Rows are points. The window is the flat piece filled in between its corners: a triangle in 3 columns, a solid with four corners in 4, and so on. A path goes straight from each point to the next, and from the last back to the first. After which points does the path pass through the window?

Window (3 x 3)
[[ 0.98 -0.82  0.97]
 [ 1.08  0.35 -2.12]
 [-0.41  2.45  1.87]]
Path:
(1): [-0.48 -0.14  0.27]
(2): [-0.13 -0.93  0.76]
(3): [2.50 0.49 1.32]
(4): [0.75 1.52 1.93]
(5): [-0.91  0.71  0.48]
(6): [-0.57 -0.99  0.95]
(7): [1.28 1.11 1.28]
(8): [1.89 2.13 1.57]
(9): [-1.04  0.00 -0.24]
(10): [-0.58  0.53  1.45]
(11): [0.74 1.97 2.25]
(12): [ 2.09 -0.49  0.02]
(13): [ 0.01 -1.54 -0.67]
(14): [-0.95  1.18  1.82]
(15): [0.36 3.33 1.56]
(16): [2.47 0.39 0.74]
Through the window after points: 2, 4, 6, 8, 14, 16

Window (4 x 4)
[[ 2.76 -0.78 -3.81  0.81]
 [-0.02 -0.96  1.45 -0.32]
 [-1.02  0.45  0.78 -0.14]
 [ 0.35  0.68  1.91  0.43]]
Path:
(1): [ 1.96 -0.38 -0.91  1.37]
(2): [ 2.52 -0.38 -1.29 -0.97]
(3): [ 0.68  0.76  0.66 -2.02]
(4): [-0.33 -0.11  1.67  1.24]
(5): [ 0.35 -0.40  0.05  1.14]
(6): [ 0.69 -1.15  0.53 -1.47]
(7): [ 2.47 -0.22 -1.93 -1.99]
(8): [ 0.03 -1.26 -1.04  1.92]
Through the window after points: 3, 5

Window (6 x 6)
[[ 0.91 -1.82 -0.46  0.21 -0.14  0.27]
 [-0.15 -1.47  0.26  0.79  1.22  3.82]
 [ 0.97  0.11 -0.58 -0.76  1.77 -2.62]
 [-2.01  1.48  2.52  0.67 -2.17  1.33]
 [ 0.74 -0.25 -1.20  0.24 -0.62  4.06]
 [-0.25  0.28 -0.34  2.15  1.04 -2.16]]
Path:
(1): [ 1.67  0.61  0.50  0.72  0.78 -0.79]
(2): [ 0.82 -0.03  0.84  0.69  1.44  3.03]
(3): [-1.24 -2.64 -0.62  0.81  0.40  3.33]
(4): [-2.03 -2.27 -1.25 -0.84  1.06 -0.25]
(5): [ 3.47  0.38 -0.53  1.73  0.96  1.22]
(6): [ 0.78  0.20  0.17  1.26  0.82 -0.86]
(7): [-0.98 -0.97 -1.10  1.51  0.14 -0.64]
(8): [-1.29 -0.70 -0.69  0.19 -0.14  2.21]
(9): [ 1.03 -1.07  0.54  1.02  1.73  2.42]
(10): [0.50 0.15 1.07 0.63 0.20 1.59]
(11): [-4.02 -0.69  0.25  1.44 -1.21  1.34]
(12): [-1.48  0.16 -0.93  0.05 -0.17 -1.28]
(13): [2.20 0.30 0.65 0.48 0.37 0.30]
(14): [ 0.84 -0.42  0.82  0.93  0.77 -0.46]
(15): [-0.93 -1.32 -1.31 -0.16 -0.17 -0.48]
(16): [-1.23 -0.14  0.73  0.21 -0.02 -1.38]
Through the window after points: 2, 6, 8, 10

Window (8 x 8)
[[ 1.10 -1.17  1.14 -1.58 -2.05 -3.26 -3.44 -0.38]
 [-1.02  0.47  0.38  0.28 -0.29 -0.04 -0.46  2.31]
 [-3.10  1.92  2.73  1.52  0.29 -1.88  0.49 -0.95]
 [ 0.08 -1.32  1.89  2.67 -0.12  2.23 -0.61  0.80]
 [-1.27 -2.25  0.05  1.24 -1.77  3.55  0.23  1.42]
 [ 1.70 -2.56 -0.63 -0.28 -0.50  0.01 -1.06 -0.51]
 [ 1.49  0.53  0.54 -0.74 -0.74  2.74  1.25 -0.55]
 [ 0.95 -0.93  1.14 -1.55  0.88  2.59 -0.36 -0.50]]
Path:
(1): [ 0.20  1.01  0.32  2.11  0.89  2.67 -0.93 -0.20]
(2): [-0.37 -1.66  1.25 -2.85 -0.90 -0.49  0.17  1.75]
(3): [ 0.88 -0.58  2.14 -1.11 -0.82 -0.56 -0.28  0.49]
(4): [-0.96 -0.51 -0.63  0.43  0.30  1.17 -2.49 -0.76]
(5): [-0.37  1.30 -0.20  0.19  1.03  0.59 -1.85 -0.69]
(6): [ 0.46 -0.39  1.62 -0.56 -0.79  0.16  0.33  0.80]
(7): [-0.17 -1.58  1.14  0.88 -0.73  1.35  0.73  1.23]
(8): [-1.23 -0.21  0.83  1.29 -0.62  2.33 -1.16 -0.07]
(9): [-0.65 -0.05 -0.01  1.16 -1.03 -0.30 -2.66  0.20]
(10): [-0.14 -2.06  1.99 -0.71 -0.73 -0.74  0.07  0.69]
(11): [-1.86 -0.22  2.84  1.28 -1.25 -1.78  0.05  0.35]
(12): [-0.82  1.92  0.41 -0.21  1.36 -0.13 -1.03 -1.92]
Through the window after points: 1, 3, 7, 11

Window (9 x 9)
[[-1.57  1.26  1.34  3.35 -0.16 -0.07  1.11 -1.62 -0.02]
 [-1.08 -1.96  3.17  4.30  1.17  1.78  0.06 -2.12 -0.31]
 [-0.35  1.15  1.17  1.87 -0.33 -0.72 -1.62 -2.30 -1.96]
 [ 2.39  0.71 -0.02  1.28 -0.66  0.79  1.41  1.16 -0.92]
 [ 0.40  1.45  1.85  1.23  1.40 -1.04 -0.58 -4.28  0.22]
 [-0.45  1.63  0.04 -2.22 -0.61 -0.04  0.91  2.09 -0.80]
 [-0.46 -0.01 -0.34  1.91  0.66 -0.72 -0.95 -1.06  0.59]
 [-0.94 -1.07 -1.41 -0.82 -0.66 -0.17  3.55  1.89 -2.37]
 [ 0.69 -0.41  0.58 -0.60 -2.15 -1.58  1.82  1.86 -0.58]]
Path:
(1): [ 1.93 -0.46  1.73  1.74  2.54 -2.24  0.83  0.53 -0.64]
(2): [-0.25  0.54  1.80  1.44  0.81 -1.38  0.73  1.01 -1.78]
(3): [-0.10 -0.27 -0.05  0.16 -0.28  0.57  0.27 -0.77  0.09]
(4): [-0.55  0.44 -0.33  0.12 -1.00  0.56  1.64  0.04 -0.72]
(5): [-0.56 -1.33  0.97  0.80  1.30 -1.12  0.87  1.39 -1.69]
(6): [-0.65 -0.02  1.82  3.13  1.02 -0.34  0.21 -0.50 -0.53]
(7): [-0.94 -0.26  0.59  1.03 -1.32  1.82  2.07 -2.66 -0.47]
(8): [ 0.26  0.89  0.19  0.90 -2.24  1.40 -0.90 -2.42  0.17]
(9): [-0.87  0.30  1.35  2.17  1.89 -0.46  1.38 -0.27 -1.14]
(10): [ 1.09  0.46  0.75  1.41  0.66 -0.43  0.25  0.21 -1.23]
(11): [-0.94  1.20 -0.02 -1.09 -2.07  0.12  1.21 -1.09  0.77]
(12): [-0.41  0.62  0.59  1.43 -0.55  1.23  0.48 -1.78  0.24]
(13): [ 1.56 -0.88  2.89  2.99  2.14 -1.23  0.25 -0.77 -1.65]
(14): [ 0.20  0.83 -0.31  1.08  1.04 -1.52 -0.16  0.78 -0.26]
(15): [ 0.35 -0.51  0.39  1.71 -1.13  1.08  0.66 -1.30 -0.17]
(16): [-1.33  1.03  0.88  1.78 -2.15  2.47 -0.15 -1.59 -0.37]
Through the window after points: 4, 6, 10, 12, 14

Window (11 x 11)
[[-3.18 -0.46  1.48  0.46  0.23 -0.63 -1.07  1.72 -0.54  0.93 -2.14]
 [-1.83 -0.52 -0.20  0.68 -0.57  1.47  0.64 -0.76  2.80  0.83 -0.40]
 [-1.47  0.22  0.42  0.06  0.54 -0.27 -0.44 -1.79 -0.84 -0.32  1.49]
 [ 1.64  2.67  1.94 -0.51  2.76 -3.28  1.33  5.10  0.38  5.15  1.65]
 [-0.90 -2.41  0.41 -1.30 -0.63  0.30  0.21 -0.37  1.45 -0.73 -0.15]
 [ 0.49 -0.69  2.58 -0.09  0.51  1.20 -1.06 -1.58  0.28  0.25 -2.32]
 [-1.89 -0.77 -1.00 -1.25 -2.06 -0.03  0.79 -2.43  1.22  0.38 -1.84]
 [-0.98  0.39  0.21 -0.20  1.61  0.06  0.95 -0.90  0.50 -1.90 -1.19]
 [-0.44  2.19  0.30 -1.25 -2.61  0.33 -0.24  0.84  3.96 -1.29 -0.01]
 [ 0.16  1.16 -1.68 -0.98 -1.53  1.50 -0.48  1.83  1.79  0.22 -0.53]
 [ 3.14 -0.75  1.76  2.92  0.06 -0.82  0.76 -2.23 -0.33 -2.29 -0.39]]
Path:
(1): [-1.52 -0.04 -0.30 -0.29 -0.09 -0.42 -1.00  0.30  2.13  0.81 -0.16]
(2): [ 0.67  0.39  0.12 -0.90  1.87 -1.01 -1.16  1.05  1.64  1.08 -0.06]
(3): [-1.62  0.63  1.47  1.23 -2.40  1.16  2.51 -0.36  0.07 -1.22  0.26]
(4): [-1.23 -0.23  1.22  0.12 -0.79  1.32  0.99 -0.43  1.49  0.61 -0.39]
(5): [-1.58 -0.50 -2.21  0.09  0.77 -1.69 -1.94 -0.15  1.44  0.42 -1.70]
(6): [-0.35 -1.12  0.28 -0.12  0.54 -0.91 -1.10 -0.95  1.74 -0.48 -0.52]
(7): [-0.56 -0.25  0.44 -0.65 -1.36  1.00  1.58 -0.31  0.59 -0.53 -0.73]
(8): [-0.52  1.03  1.47 -0.64  0.45 -0.45  1.84  0.54  0.18  1.69 -0.19]
(9): [ 2.65 -0.83 -0.72  1.69 -0.29 -2.24 -1.83  0.13  1.66 -0.39 -0.28]
(10): [-1.56  0.26 -1.74 -0.55  0.80 -0.79 -1.66 -0.64  2.66  0.27  0.14]
(11): [-0.08  0.65  1.43 -0.62 -1.19  0.47  0.42  0.34  0.23 -0.58 -0.91]
(12): [-1.47  1.23  0.83 -1.57 -0.77  0.67  1.15  1.88  0.88  1.38 -1.18]
Through the window after points: 4, 6, 8

Window (12 x 12)
[[-1.00  0.51 -0.67 -1.01 -1.12 -1.48  0.78  3.00 -2.52  3.39  0.87  2.61]
 [-0.69 -0.68 -1.24 -0.09 -0.73  0.42 -0.92  1.04  2.89  1.26  2.18 -1.16]
 [ 0.91  1.10  0.74 -0.98 -1.48 -1.28 -1.46 -0.48  1.87  0.03  1.85  1.96]
 [ 1.87  1.41 -1.76  1.74 -1.04 -2.87 -0.55 -0.81  2.89  2.21  0.76 -0.27]
 [-1.28  2.27  1.42  1.29 -1.05 -0.40 -0.35  0.57  0.39  0.80  0.79 -0.31]
 [ 1.95  1.38 -0.66 -0.39 -1.51  0.79 -0.74  1.53 -0.03  1.54  1.81 -1.17]
 [-3.86  0.87  0.92  0.39  3.90  0.01 -2.04 -3.52 -4.58 -3.88 -1.62 -0.37]
 [ 1.71 -0.98  0.64  0.99 -2.27 -0.63 -0.72 -0.45  1.96  1.06 -0.61 -1.53]
 [-0.21  0.69  0.10 -0.14  0.14  0.86  1.88 -0.93  0.75  0.21  1.85  0.70]
 [ 0.91 -0.02  1.37 -0.99  0.09 -1.83  0.11  0.37  1.55  1.76  3.39 -0.67]
 [-0.02 -1.20 -0.88  1.09 -2.81 -0.82 -0.25  1.36 -0.99 -1.31  2.55 -2.04]
 [ 1.15 -0.44 -0.40  2.94  0.88 -0.43 -0.81  1.47  1.02  0.77  0.94  0.52]]
Path:
(1): [-1.25  1.21 -0.13  0.82 -0.32  0.54 -3.31 -1.63 -0.14  1.50  1.21  0.07]
(2): [ 0.63  0.05  0.88 -0.44  0.89 -1.95  3.46  1.62  0.57 -1.28 -0.31  0.38]
(3): [-0.17  0.74  0.36  0.08  0.06 -0.86 -0.07  1.10  0.68  1.01  0.23  0.17]
(4): [ 0.67  0.10 -0.64  1.95 -0.26  0.42 -0.90 -1.68 -0.17  2.08  3.75  1.29]
(5): [-0.91  0.62  0.65  0.72 -0.38  0.58 -1.24 -0.62 -0.89  0.32  1.44 -0.06]
(6): [ 0.81  0.83 -2.27 -0.36  0.46 -1.31 -0.01  1.52  0.02 -0.74 -1.04 -0.95]
(7): [ 1.09  0.09 -0.44 -0.22 -1.04 -2.74  0.08  2.39  0.26 -2.01 -0.11  0.60]
(8): [ 0.18 -0.18 -0.13  1.55 -0.96  0.11 -0.91 -0.16  0.51  1.06  2.09 -0.73]
(9): [-1.79  0.50 -0.20  2.19 -1.36 -0.28 -1.48  1.56 -1.40  3.77  1.49  0.96]
(10): [ 1.41  0.02 -0.52 -0.83  0.52 -1.41  1.03  1.44  0.15 -0.25  0.55  1.02]
(11): [ 0.37  0.82  0.12 -0.59 -0.33 -0.23 -0.28  1.83  2.91  0.53  1.38  0.06]
(12): [-0.15 -0.71 -0.28  0.47 -0.68 -0.92 -0.64 -0.66 -0.04  1.59  2.48 -0.45]
(13): [-0.04  0.89  1.01  0.82 -0.63 -0.13 -1.52 -0.32 -0.47  0.22  1.89 -0.20]
(14): [-0.57 -0.56 -1.03 -1.29 -0.57 -1.00  1.39  1.42  1.32 -0.76 -0.55  0.38]
(15): [ 1.94  0.08 -0.48 -1.78 -0.57 -0.14  1.72  1.19 -0.67 -1.08 -0.20 -0.63]
(16): [-0.63  0.13 -0.83  1.51 -1.10 -1.27 -1.42  0.21  0.67  2.21  2.55  0.18]
Through the window after points: 7, 9, 11

Window (14 x 14)
[[-1.98  1.84 -0.26 -2.55 -0.60 -0.40  0.77 -2.24  1.53 -1.09  0.67 -0.59
  -1.21 -0.44]
 [-3.62 -1.70 -1.41 -2.16 -0.51 -0.71 -1.35 -0.56  1.21 -1.81 -1.67 -0.63
   3.22  0.02]
 [ 1.15  2.20  0.67  2.28 -4.39  0.91  3.23 -0.86 -1.21  1.22 -2.22 -1.58
  -1.29  2.88]
 [ 3.07  0.35  1.39  2.53 -0.07  1.63  2.33 -1.11  1.08  0.03 -1.41 -1.52
  -1.51  2.68]
 [-0.29 -0.16  0.89 -0.28 -0.21 -2.77 -1.40  0.08 -0.28  2.24 -0.22 -0.29
  -1.66  1.04]
 [ 1.31 -3.11 -1.44 -0.52  0.48  0.16  2.13  0.01  0.83  0.89  0.74 -1.19
   0.67 -1.33]
 [ 0.17 -1.04 -0.84  1.83  0.89  1.53 -0.91 -0.95 -1.07  0.14  1.91 -1.96
  -1.12 -1.00]
 [-1.29 -0.86 -1.32  1.41  2.51  0.96  1.43 -0.86  0.64  0.19  1.24  1.42
   1.21 -1.48]
 [-0.02 -2.36 -1.61 -2.03  0.36  0.64 -0.47 -1.23 -0.88 -1.06  0.13  1.86
   1.79  0.30]
 [-3.28 -1.57 -4.05 -3.79 -0.27 -0.76 -1.61  2.14  1.51 -1.27 -0.51  0.77
   1.28  1.31]
 [-0.49 -1.00 -1.53 -1.99  2.96 -0.39 -0.33  1.30 -1.49 -0.64 -0.78 -0.21
   1.25 -1.55]
 [-0.32 -1.32  1.71  0.58 -2.59  1.11  1.54  1.29 -0.03 -0.61 -1.18 -0.15
  -1.79  0.71]
 [-0.98 -1.44  0.25 -1.01  0.07 -0.04  2.11  0.95 -0.36 -1.04  2.10 -0.94
   1.50  1.70]
 [-0.61  1.70  0.56 -1.62 -0.29  1.23 -1.69  0.79  0.91  0.71  1.76  0.27
   2.34 -1.35]]
Path:
(1): [-1.52 -1.61 -1.01 -0.92  0.38  0.65  0.28 -0.23  0.19  1.15 -0.29 -0.54
 -0.08 -0.22]
(2): [-1.40 -0.68 -0.36 -0.92  1.02  1.80  1.36 -0.37  0.85  0.73 -0.38  0.05
 -0.15  1.81]
(3): [ 1.52  1.29 -0.51  2.06 -2.44 -1.82  0.66  0.06 -2.04 -0.74 -0.29 -0.82
  0.77 -2.30]
(4): [ 0.11 -0.84 -0.61 -0.18  0.04 -2.08  0.20  0.12  0.64 -2.86  0.95  0.18
  1.78 -0.18]
(5): [-1.42 -1.27 -0.80 -1.38  0.96  1.71 -0.17  0.04  0.05  1.60 -0.49 -0.36
 -0.10  0.22]
(6): [-1.39 -1.76 -0.35 -1.55 -0.16  0.35  0.75 -0.10  0.20  0.19 -0.53 -0.13
  0.04  0.49]
(7): [ 1.19  0.73 -0.52 -0.10 -1.04 -0.63 -0.62  0.82  0.30 -1.54  0.02 -1.53
  1.11  0.74]
(8): [ 0.03  0.70 -2.46 -0.72 -1.03 -1.69  0.77  0.69  0.83 -2.34  1.17  0.41
  1.10  0.35]
(9): [-1.88 -1.71 -0.70 -1.71  0.24  0.16 -0.81  0.32  0.55  0.67 -1.01 -0.44
  0.24  0.93]
(10): [-0.95 -2.00 -0.45 -1.34  0.28  1.79  0.35 -0.08 -0.57  0.28  0.08  0.36
  0.30  1.02]
(11): [ 0.44  0.89 -1.32  0.81 -1.13 -1.64  0.83 -0.73  0.38 -0.98 -0.24 -0.80
  1.06 -0.43]
(12): [ 0.21 -0.16  0.68  1.79 -3.61 -1.50  2.61 -0.17 -0.71 -2.86  0.07 -1.35
 -0.26  0.10]
(13): [-1.17 -0.83  0.07 -1.24 -0.18  2.04 -0.25  0.48  0.56  1.74 -1.73  0.17
 -0.34  1.34]
(14): [-1.25 -1.37 -0.30 -1.27  0.72  2.23 -0.57  0.01 -0.22  1.00  0.83  0.64
  0.09  0.01]
(15): [ 0.30  0.94 -1.71 -0.49 -1.78 -4.66  0.03 -0.26  0.88 -2.23 -0.90 -1.41
  0.62  0.73]
(16): [ 1.45  0.87 -1.38 -1.04 -0.76 -2.46 -1.07  1.99  1.11 -2.58  1.64  0.69
  1.70  0.99]
Through the window after points: 2, 8, 10, 12, 14, 16

Window (14 x 14)
[[ 0.82  0.15  0.28 -1.87  0.16 -0.26 -1.78  1.34  1.80 -0.26 -0.64 -1.12
  -0.51 -1.86]
 [ 0.18 -0.23  3.17  0.64  1.58  1.81 -1.45 -0.69  1.28 -2.03 -1.56  1.36
   2.27 -0.68]
 [ 1.34 -0.59 -3.88 -1.41  0.31 -1.06 -2.97  1.32  0.98 -1.22  1.48 -1.76
  -0.87  3.28]
 [ 1.13  2.43  0.32  0.82 -1.76 -1.16  2.15 -0.93 -0.78  0.80 -0.27  1.47
  -0.79  2.08]
 [-0.10 -1.15 -1.63 -0.58 -2.60 -1.11  0.75  0.32  0.07 -1.53  0.26  3.07
  -0.26 -0.67]
 [-1.94 -0.60 -1.60 -3.00 -1.96 -0.71 -0.56  0.84  0.90 -1.42  3.84 -1.08
   2.51  0.07]
 [ 1.56  3.44 -0.66  2.22  0.86  0.37 -1.14 -1.74 -0.10 -0.79  0.86 -1.22
   0.19 -2.81]
 [-0.89 -0.15 -1.33  0.90 -2.03 -1.32  1.23 -0.36 -0.11 -0.41 -2.61  1.61
   1.03 -0.03]
 [ 1.12  2.01 -0.22 -1.00 -0.34 -4.20 -2.56  1.11  1.83 -0.64  0.66  0.35
  -0.11 -0.97]
 [ 2.18 -0.18  0.52  0.79 -0.92 -2.17  2.10  1.67 -2.18  0.47 -0.78  0.73
  -0.22  0.19]
 [ 0.36  0.43 -1.12  2.18  0.14 -0.59 -0.70  2.12  1.60 -0.01 -0.50  0.89
  -0.93 -0.25]
 [ 1.74 -2.90  0.25  0.73  1.35  0.34  2.11 -1.76  0.48  2.92  0.78 -1.79
   1.14 -1.86]
 [ 1.17  4.39 -1.59 -0.45  1.35 -0.45  1.47 -1.72 -1.40  1.78  0.30  1.57
   1.50  0.98]
 [-1.62 -0.88  0.04 -2.02 -1.53 -0.66 -1.36 -1.03 -0.90  1.98  2.21  0.10
   2.05 -2.05]]
Path:
(1): [-2.03  0.01 -0.97 -1.06  1.53 -2.58 -1.47  0.13  2.14 -2.80 -0.28 -1.87
 -1.83  0.67]
(2): [ 2.09  0.30 -1.19  0.09 -0.69  0.47 -0.94  0.80  0.03  0.68  0.41  0.83
  1.09  0.43]
(3): [ 1.49  1.82 -0.45  1.18 -1.73 -0.30 -0.75  0.24  0.61  0.24  0.59 -0.27
  1.33 -1.58]
(4): [-0.35  0.24 -0.72 -0.42  1.44 -0.81  0.27 -1.64 -0.76 -0.59  0.63  0.19
 -0.53 -0.71]
(5): [-1.39 -0.19 -0.35 -0.31 -0.19 -1.91  1.05 -1.06  0.07 -0.88  0.30 -0.04
 -0.35 -1.78]
(6): [ 3.34  2.38 -0.55  0.58 -0.80  0.98 -2.90  1.26 -0.43  2.32  1.20  0.64
  2.17  0.36]
(7): [ 1.22 -0.01 -1.73  0.59 -1.26 -0.76 -1.04  1.07  0.52  0.63  0.32 -0.10
  0.60 -0.69]
(8): [-0.90  1.99 -0.48 -1.41  1.24 -2.52  0.64 -1.32  0.15 -1.04  1.82 -0.23
 -1.30  0.31]
(9): [-0.56 -1.04  0.92 -0.50  0.08 -1.83 -0.08  0.77  0.04 -1.46  0.35  0.42
 -1.01  0.74]
(10): [ 1.25  0.11 -1.70 -0.24 -1.15 -0.33 -0.82  0.11  0.56  0.47  0.45 -0.25
  0.92 -0.88]
(11): [ 1.86  0.86 -1.72 -0.50 -1.01 -0.40 -0.58  0.35  0.45  0.59  0.38  0.27
  0.22  1.41]
(12): [-0.47 -0.24 -1.07 -0.32  1.01 -1.37 -1.39  0.20  0.29 -1.95  0.77 -0.86
 -0.58  1.48]
(13): [-3.11 -0.96 -0.53  1.22  2.10 -1.20  1.83 -1.16  0.28  0.53  2.38 -0.25
 -0.82 -0.94]
(14): [ 3.43  0.63 -0.32 -1.35 -1.33 -0.12 -0.57 -0.53 -0.21  1.77 -0.49  0.04
  2.34 -0.72]
(15): [ 0.88  0.05 -0.75  0.06 -0.51  0.02 -0.73  0.32  0.80  0.13  0.45  0.14
  1.38 -0.92]
(16): [-2.02  0.96 -0.83 -0.09  0.14 -3.34 -0.48  0.01 -0.60 -1.31 -0.70  0.16
 -2.10 -0.51]
Through the window after points: 1, 3, 5, 11, 13

Window (14 x 14)
[[-2.29  1.33 -1.59  0.35 -0.29 -0.01 -0.21  1.70 -0.63 -0.32  2.57 -1.77
  -2.16 -0.44]
 [-2.20  0.31  1.24 -0.97 -0.85 -2.62 -1.00  0.01 -2.58  1.60  1.61 -1.64
  -0.72  0.38]
 [ 0.37  0.34  0.32  1.89 -3.46 -0.91 -2.11  0.23 -0.97 -0.22  1.91 -0.04
  -1.29 -0.08]
 [ 2.81 -0.58 -2.84 -2.32 -0.18  2.56  0.77  1.45 -0.03 -0.12  1.23  1.46
   2.72  0.70]
 [ 0.97  0.74 -2.37 -1.96 -3.55  2.45 -0.04  0.84 -0.31 -0.30 -0.98 -0.56
   2.75 -0.68]
 [-1.10 -2.01 -1.40 -0.67  0.16 -1.75 -2.09  1.68 -0.66  1.38  0.12 -2.01
  -2.19 -0.55]
 [ 1.20  2.75 -0.38 -1.84  1.68  1.72 -1.37 -0.06  2.34 -1.89 -0.59  0.06
  -1.47  1.65]
 [-2.26 -1.21  0.86  0.02 -1.11 -1.97 -0.26 -0.06  1.15  0.24  1.51 -0.75
  -0.29 -1.43]
 [-0.83  0.46  0.08  2.10 -0.14 -3.59  0.36  0.44 -0.32 -0.29 -0.80 -1.45
  -0.01  1.01]
 [-0.16  1.92  0.25  0.32  1.10  2.56 -2.04  1.83  0.66 -2.40 -1.62  2.32
   1.45  1.23]
 [-0.10  0.26 -2.20 -0.82  1.14  1.81 -1.48 -1.37 -0.35 -3.21 -0.40  0.68
   0.23  0.94]
 [-1.77  0.00 -0.06  1.15 -0.01 -0.47  0.44 -0.72 -0.42  1.57 -1.03  0.66
  -2.05  0.62]
 [-0.86  0.32  0.11 -0.92 -1.01 -2.50  0.18  1.30 -1.78 -0.74  0.67 -0.11
  -2.80 -2.01]
 [ 2.99  2.29 -3.43 -1.45 -0.13  2.51 -0.93 -0.09  0.04  0.79 -0.01  1.17
   4.56 -2.49]]
Path:
(1): [ 0.80  0.79 -0.39 -0.82  0.08  1.17 -0.86 -0.23 -0.45 -1.20  0.03 -0.28
 -0.27 -0.33]
(2): [-1.15  1.12 -1.57 -1.34 -0.74  0.21 -1.69  2.07  1.16  1.16  0.60  1.05
 -0.11  1.17]
(3): [-2.02  1.10 -0.79 -0.59 -1.63 -0.69 -0.74  1.47 -0.35 -0.68  0.26  0.06
 -0.80  0.30]
(4): [ 0.25 -0.23  0.08  0.99  1.20 -0.50 -0.35  0.11  0.16 -0.25  0.77 -0.85
 -0.07 -0.78]
(5): [-0.45  0.53  0.26 -0.52  0.35  0.78 -0.30  0.62 -1.18 -0.42  0.85 -0.91
 -0.01 -0.24]
(6): [-1.45 -0.18 -2.27 -0.31 -2.70 -3.08 -0.82  1.12  0.58  0.52  0.13  0.44
 -1.68  1.80]
(7): [-0.91  1.34 -1.69 -1.20 -0.18 -0.38 -1.08  1.35  0.26  0.26  0.55  1.19
  0.61  0.50]
(8): [ 0.18 -0.42 -0.62  0.44 -0.82  0.63 -0.48 -0.13 -0.71 -0.72  0.46 -0.29
  0.61 -0.90]
Through the window after points: 3
